Each row is a point. Two turns around zero, p and q, are shown by what they do to some points. Write where each new point lands after one turn and then the other. Backwards means that the second turn is done in reverse. Each puzzle has new turns, and all numbers are rounded.

Turn p:
[-43 -28  39] => [-40  51   3]
[-33   1  11] => [-13  27 -18]
[17  7 -9] => [ 13 -15   4]
[40 27 -7] => [ 42 -22  12]
[ -6  -4 -16] => [ -8 -11 -11]
[ 25  -4 -18] => [  6 -29  10]
Turn q:
[ -4 -15 -44] => [ -1  31 -35]
[ 9 41  7] => [36 -4 23]
[-18 -23   1] => [-28   8  -3]
[14 -3 36] => [ -6 -36  14]
Where do these land?
q, then p: [27  8  7] => [-11 -17  21]
q, then p: [-46  12 -12] => [ 35  31 -15]
q, then p: [ -4 -13 -22] => [  8 -11 -22]
q, then p backwards: [21 -1 -9] => [ -2  18 -14]
q, then p: [-11  -2  64] => [-39  46  24]
q, then p: [ 14  -5 -28] => [ 10 -28 -11]

Turn p:
[ 12  28  37 -18  41  10] => [ 27  20   0  24  45 -26]
[39 20  2 -7 29 -4] => [  8  29   9  40   5 -14]
[-47 -33 -31   2 -30 -32] => [-43 -25 -27 -33 -15  40]
[-20  19  -4  23 -10 -16] => [  0 -24   9   6   7  31]
[ 32  22  28 -28  13   2] => [  1  17  15  25  25 -39]
[  1 -12 -22  -4   3  39] => [ 16  26   6 -29 -19  -2]
[-12 -34 -40  11 -13  29] => [  4  12  -6 -42 -43  17]
[-13 -33   6  25 -13 -17] => [ -4 -32 -28  -4 -21   7]
[  8  23  25  -2 -18 -10] => [ -6 -22  21  14  17 -14]
Turn q:
[  4 -15 -17 -10   5 -27] => [ 17  17  14  -1  -7 -24]
[-12 -35   6  19  15  65] => [  1 -75  12  11   7  15]
[-30   8  -6 -72 -15  -2] => [-26  -1 -23 -49 -18 -49]
[  1   7 -19  26   0  18] => [  9 -12  -1  14 -19  25]
[ 1 13  6 25 22 -3] => [ 21   3 -10   9  14  22]
[ 47  12  23 -13  -7 -23] => [-18  42  26 -16  23  12]
[-11  10   7  24 -19 -28] => [ -4  26 -17  32   2  -2]
Where do these land?
q, then p: [29 33 44 -4 -3 37] => [ 28  33 -14 -49  27   2]
q, then p: [ 32  25  39  14 -12  16] => [ 41  18  -2 -32  25  10]
q, then p: [ -2  22  27 -10 -12  46] => [  2  19 -23 -51   3  10]
q, then p backwards: [-29 -13  10   9  -9 -36] => [ 29  -6  26 -15  28  -8]
q, then p backwards: [-27 -23 -26   7  32 -26] => [22 -6 35 23 20 31]
q, then p: [  1 -15 -10 -15  16  -8] => [-15  -1  -4  18   4 -17]
q, then p: [-21  -9 -31  43  -3 -31] => [ 11 -24  29  33 -39  11]
p, then q: [ 21 -29 -22 -19 -11  17] => [-26  27 -25  -4 -16 -15]
q, then p backwards: [ -4   8 -31 -25   1 -15] => [ 13 -26  -9  -2  -3  31]
